Each point is reached from the start by the listed moves, each made once or not at all, plus a little noise. Is the number of moves made odd or even? Then give how often each move was made.
In the rows, zero is written as 128.

Moves:
(1): [192  92 140 138]
(2): [168 218 116 127]
Start: [140 149 131 116]
Points:
[202 109 139 129] => odd (1, 0)
[245 201 129 123] => even (1, 1)
[137 142 131 112] => even (0, 0)

Moves:
(1): [215 153 149 154 123 128 146 116 112 112 105]
(2): [113 192 126 131 128  84 136 123 169 150 150]
(3): [123 118 217 119 114 120 117 127 117 163 155]
(4): [125 110 121 193 110 151 127 123 160 132 140]
(5): [138 141 155 124 193 158 128 104 141 111 156]
(6): [120 169 129 103 120 179 130 137 139 149 123]
(7): [106 136 142 129 149 143 199 154 125 132 142]
(8): [124 140 144 127 140 132 103 201 140 108 122]
(9): [141  96 134 101 125 124 153 129 183 124 118]
(10): [138 116  98 129 163 125 113 151 127 197 140]
(11): [143 126 122 125 112 139 125 135 124 115 175]
Start: [103 171 153 145 119 123 123 120 171 132 137]
Points:
[ 97 115 249 172  88 161 205 148 236 157 226] => odd (0, 0, 1, 1, 0, 0, 1, 0, 1, 0, 1)
[ 89 226 131 147 160 101 184 170 206 212 231] => even (0, 1, 0, 0, 0, 0, 1, 0, 0, 1, 1)
[185 210 190 114 108 196 237 149 214 123 159] => odd (1, 0, 0, 0, 0, 1, 1, 0, 1, 0, 1)

Moves:
(1): [153 133 137 132 134 130 126 134 140 135 125 130 133 131 129 115 128 127
 130 136 127 128 134 129 130 134]
(2): [121 169 122 137 139 120 127 117 143 129 122 127 137 130 117 128 106 126
 119 134 118 138 119 126 139 130]
(3): [117 123 158 123 131 140 127 125 134 131 136 132 130 124 121 134 129 125
 128 133 127 129 122 136 122 127]
(4): [117 120 132 157 139 131 126 121 131 128 120 131 117 119 135 126 126 128
 139 129 134 119 117 134 133 131]
(5): [119 124 125 115 156 129 127 114 123 126 130 131 120 139 123 108 122 120
 137 119 147 135 127 133 120 120]
(6): [122 132 127 128 122 153 136 124 129 135 136 125 135 122 123 111 124 130
 125 116 136 121 130 124 136 141]
(7): [131 131 137 127 126 121 158 134 120 123 124 134 127 126 128 126 137 127
 120 133 129 147 129 129 137 133]
(8): [129 130 128 129 141 127 125 159 123 108 144 119 133 127 131 133 143 125
 134 122 129 121 120 130 128 129]
(9): [127 123 119 127 124 131 126 131 158 120 138 124 124 130 125 124 125 124
 129 125 129 136 128 126 135 129]
(10): [126 133 131 127 135 122 137 157 136 162 144 122 112 129 125 139 133 132
 131 123 127 135 113 124 131 137]
(11): [129 131 124 134 138 122 130 113 123 122 157 124 114 126 133 131 133 132
 115 126 124 129 128 127 121 140]
(12): [126 131 130 135 124 120 127 134 130 121 136 157 127 127 114 113 131 129
 129 122 111 121 112 134 128 127]
(13): [130 116 122 141 139 128 123 132 130 138 138 132 149 124 141 132 124 130
 127 134 125 131 128 130 123 114]
(14): [133 123 133 136 119 126 135 126 122 133 131 124 136 154 118 132 123 130
 129 131 126 124 120 131 133 127]
(15): [121 128 134 118 128 127 128 122 130 125 131 134 126 132 152 127 114 119
 129 122 118 129 124 126 135 133]
(16): [141 128 125 126 145 152 135 129 130 137 125 132 122 133 127 156 143 125
 132 107 127 119 119 133 122 120]
(17): [124 135 119 120 134 127 124 115 131 130 122 114 130 128 143 123 168 126
 127 128 123 131 110 130 132 129]
(18): [132 126 137 127 128 128 130 133 129 121 124 132 130 137 128 130 123 157
 128 129 130 133 117 138 129 128]
(19): [131 133 128 121 129 122 137 122 128 121 137 127 132 117 126 131 124 133
 162 126 124 132 127 125 121 135]
(20): [127 128 106 135 130 151 124 135 124 127 132 139 115 132 129 132 125 125
 127 153 131 136 128 125 115 139]
(21): [138 135 134 130 118 123 120 127 132 135 134 144 128 128 131 133 127 127
 126 130 160 135 126 135 140 130]
(22): [131 128 129 136 132 133 108 131 111 124 137 122 120 128 123 130 125 128
 139 120 119 165 137 133 127 129]
(23): [119 138 129 130 130 124 131 129 135 131 127 137 138 134 130 129 138 128
 134 125 124 126 150 136 125 131]
(24): [130 133 112 125 121 124 130 132 129 127 127 120 122 117 133 132 115 116
 131 132 123 120 124 161 131 129]
Start: [133 120 103 151 120 147 118 136 122 118 139 138 112 145 122 101 146 151
 112 127 155 121 111 133 136 140]
Points:
[151 128 132 198 146 142 123 152 115  93 193 139  89 146 123  85 199 135
 120 130 120 143  55 203 152 163] => odd (1, 0, 1, 1, 0, 0, 1, 1, 0, 0, 1, 1, 0, 1, 0, 0, 1, 0, 0, 0, 0, 1, 0, 1)
[159 131 135 166 159 188 147 162 166 128 211 161 135 147 133 114 190 140
 100 105 189 130 115 162 146 160] => odd (1, 0, 1, 0, 0, 1, 1, 1, 1, 0, 1, 0, 1, 0, 0, 1, 0, 0, 0, 0, 1, 0, 1, 0)
[100 178  94 181 167 148 116 143 172 139 174 181  59 145 108  82 160 119
 132 140 165 199  62 204 163 166] => even (0, 1, 1, 1, 1, 0, 1, 0, 1, 1, 0, 1, 0, 0, 0, 0, 1, 0, 0, 1, 1, 1, 1, 1)
[142 141 129 167 167 194 120 189 166 137 235 156  89 147 100 109 192 145
 133  68 125 144  99 157 135 177] => odd (1, 0, 1, 0, 0, 1, 0, 1, 1, 1, 1, 1, 0, 0, 0, 1, 0, 0, 0, 0, 0, 1, 1, 0)
[129 177 107 168 146 203 154 181 127 148 169 169  83 144  83 122 127 160
 113 121 124 171  56 186 144 171] => odd (0, 1, 1, 0, 0, 1, 1, 0, 0, 1, 0, 1, 0, 0, 0, 1, 0, 1, 0, 1, 0, 1, 0, 1)
[143 130 159 164 185 156 143 174 141 147 178 177  87 175 138  98 207 129
 144  98 175 125  18 174 162 152] => odd (1, 0, 1, 1, 1, 0, 1, 1, 0, 1, 0, 1, 0, 1, 1, 1, 1, 0, 0, 0, 1, 0, 0, 0)
[137 139  73 157 188 191 141 131 142 142 191 166  49 139 150  85 165 152
 156 103 150 115  34 184 128 189] => even (1, 0, 0, 1, 1, 1, 0, 0, 0, 1, 1, 1, 0, 0, 1, 1, 1, 1, 1, 1, 0, 0, 0, 1)
[118 182  99 190 152 142 139 141 163  80 203 158  91 118 123 125 135 132
 137 163 174 154  89 189 152 182] => even (0, 1, 1, 1, 0, 0, 1, 1, 1, 0, 1, 0, 0, 0, 0, 0, 0, 0, 1, 1, 1, 0, 1, 1)
[117 164 113 184 182 164 148 167 170 116 215 188  57 176 120 124 126 140
 119 118 167 146   7 206 164 174] => odd (0, 1, 1, 1, 1, 0, 1, 1, 1, 1, 1, 1, 0, 1, 1, 1, 0, 1, 0, 1, 1, 0, 0, 1)
[122 166 126 165 153 181 152 160 138 175 182 142 128 164 128 139 119 129
 119 103 119 172  94 191 160 154] => even (0, 1, 1, 0, 0, 1, 1, 0, 0, 1, 0, 0, 1, 1, 1, 1, 0, 0, 0, 0, 0, 1, 1, 1)

Moves:
(1): [147 123 123 126 129 124 132 138 137 124 121 129 122 142 118 125 129 127
 134 129 121 120 135 121 123 117 125]
(2): [126 156 131 134 114 135 142 113 142 120 128 126 139 119 147 131 120 141
 127 126 111 141 126 126 125 127 110]
(3): [142 130 161 140 127 147 117 136 126 111 109 122 124 121 131 125 124 130
 113 125 136 140 134 155 131 122 135]
(4): [122 118 135 139 110 127 119 140 137 131 128 130 123 138 113 131 129 125
 123 141 124 125 114 121 110 132 124]
(5): [128 125 133 140 164 111 119 116 134 120 121 137 116 147 125 146  96 135
 145 125 139 113 127 128 130 142 116]
(6): [131 120 126 122 137 147 128 129 126 126 124 136 136 130 129 129 125 134
 128 124 125 123 121 129 120 133 133]
(7): [138 117 132 133 119 114 159 132 119 128 107 117 142 136 111 143 124 144
 131 116 126 123 130 122 138 135 120]
(8): [129 135 127 125 151 125 118 157 136 127 134 137 140 128 112 144 127 132
 136 106 128 126 136 135 120 126 138]
(9): [123 106 135 126 143 143 122 116 147 139 133 108 133 121 120 133 119 115
 131 130 133 125 116 114 139 124 137]
(10): [136 133 140 114 128 121 124 133 130 135 118 131 120 129 121 119 135 115
 121 139 119 141 119 129 122 142 119]
(11): [120 127 146 124 123 116 147 110 120 130 152 130 127 141 116 117 136 149
 140 127 121 122 137 115 114 121 125]
(12): [129 121 141 112 102 130 127 132 133 147 124 150 132 115 144 130 112 121
 135 128 128 117 140 143 134 132 134]
(13): [131 119 130 130 134 119 120 125 120 131 135 133 148 128 126 136 131 129
 126 130 122 142 131 123 135 110 117]
(14): [120 125 139 127 121 114 144 134 141 126 106 135 122 153 142 130 143 114
 107 115 113 138 118 142 122 129 123]
(15): [134 129 124 124 127 130 134 137 128 129 134 119 124 127 151 144 139 133
 131 129 132 126 130 126 125 135 124]
(16): [127 125 129 112 126 136 119 132 137 129 127 135 117 132 114 148 127 128
 125 124 128 128 124 135 136 121 125]
(17): [140 131 138 130 142 109 153 134 146 118 112 165 130 129 122 130 166 139
 126 117 131 123 112 148 109 116 112]
(18): [129 137 130 121 124 113 120 126 134 143 126 127 122 144 127 116 127 158
 121 137 130 123 125  92 131 126 149]
(19): [125 120 128 120 129 132 117 132 127 119 111 130 129 121 132 127 137 127
 143 123 118 131 123 130 138 124 135]
(20): [115 139 134 128 128 132 142 129 132 123 112 128 133 123 135 115 148 126
 111 147 101 116 155 122 123 138 116]
(21): [130 141 125 125 116 131 136 129 139 123 123 145 146 155 117 135 134 125
 146 142 151 130 138 121 119 119 135]
(22): [127 120 128 125 127 131 141 130 127 111 135 137 128 122 131 130 120 126
 123 135 125 135 126 120 137 131 141]
(23): [131 128 121 140 134 133 129 121 131 128 132 132 125 123 128 127 132 141
 132 112 133 137 148 125 124 133 123]
(24): [129 121 115 140 138 139 138 138 130 126 134 125 133 114 139 135 133 145
 136 136 134 142 143 172 134 122 128]
Start: [136 124 156 127 129 108 112 106 125 108 112 120 122 144 115 125 133 123
 141 144 115 110 130 137 127 129 119]
Points:
[154 114 222 127  93  93 133 115 167 100  44 170 115 218  70 144 126 197
 174 159 105  69 199 102 112 125 112] => odd (1, 0, 1, 1, 1, 0, 1, 0, 0, 0, 1, 1, 0, 0, 0, 1, 0, 1, 1, 1, 1, 0, 1, 0)
[128 106 186  91 150 109 100 173 178 104  52 201 144 189 125 203 156 120
 163 157  84 116 162 200 101 141  98] => even (0, 0, 0, 1, 1, 1, 0, 1, 0, 1, 0, 1, 1, 1, 1, 1, 0, 0, 1, 1, 1, 0, 0, 1)
[170 124 193 126 164 113 117 118 142  57  58 164 148 194 100 132 126 120
 138 189 101 121 161 135 116 133 101] => odd (1, 0, 1, 0, 1, 1, 0, 0, 0, 1, 0, 0, 1, 0, 0, 0, 0, 0, 0, 1, 1, 1, 0, 0)
[152 141 197 109 136  66 139 123 154 121 124 219 164 169  71 142 183 153
 181 119 122 120 172 152  79 111  99] => even (0, 0, 0, 0, 0, 0, 0, 1, 0, 1, 1, 1, 1, 0, 0, 0, 1, 0, 0, 0, 1, 0, 1, 0)
[143 154 185 182 147 107 164 137 177  65  63 148 159 176  96 166 116 213
 148 156 123 126 197 142 110 148 122] => even (0, 1, 1, 1, 1, 0, 1, 1, 0, 0, 0, 0, 0, 0, 0, 0, 0, 1, 0, 1, 1, 1, 1, 1)
[170 116 200 103 138  81 171  93 195 102  77 191 164 162 104 217 129 154
 176 140 133 129 132 130 130 133  72] => odd (0, 1, 0, 0, 1, 0, 1, 0, 1, 1, 0, 1, 1, 0, 1, 1, 1, 0, 0, 0, 1, 1, 1, 0)
[164  90 204  95 126  61 164 177 179 112 109 210 117 175  94 174 191 143
 137 139  77 130 135 204  83  98  93] => odd (1, 0, 0, 1, 0, 0, 0, 1, 0, 1, 1, 1, 1, 1, 1, 1, 1, 0, 0, 0, 0, 1, 0, 1)
[141 105 249 119 149  64 144  84 157 100  30 131 148 231  87 133 154 158
 136 165  85 117 145  91 131 124 111] => even (0, 0, 1, 0, 1, 0, 1, 0, 1, 1, 1, 0, 1, 1, 0, 0, 0, 1, 1, 1, 1, 0, 0, 0)
[133 104 194 119 147  67 129  81 140 138 116 164 120 196 149 147 125 182
 158 118 102  96 157 112 110 136 108] => odd (0, 0, 0, 0, 1, 1, 0, 0, 0, 0, 1, 1, 1, 1, 1, 0, 0, 1, 0, 0, 0, 0, 1, 0)
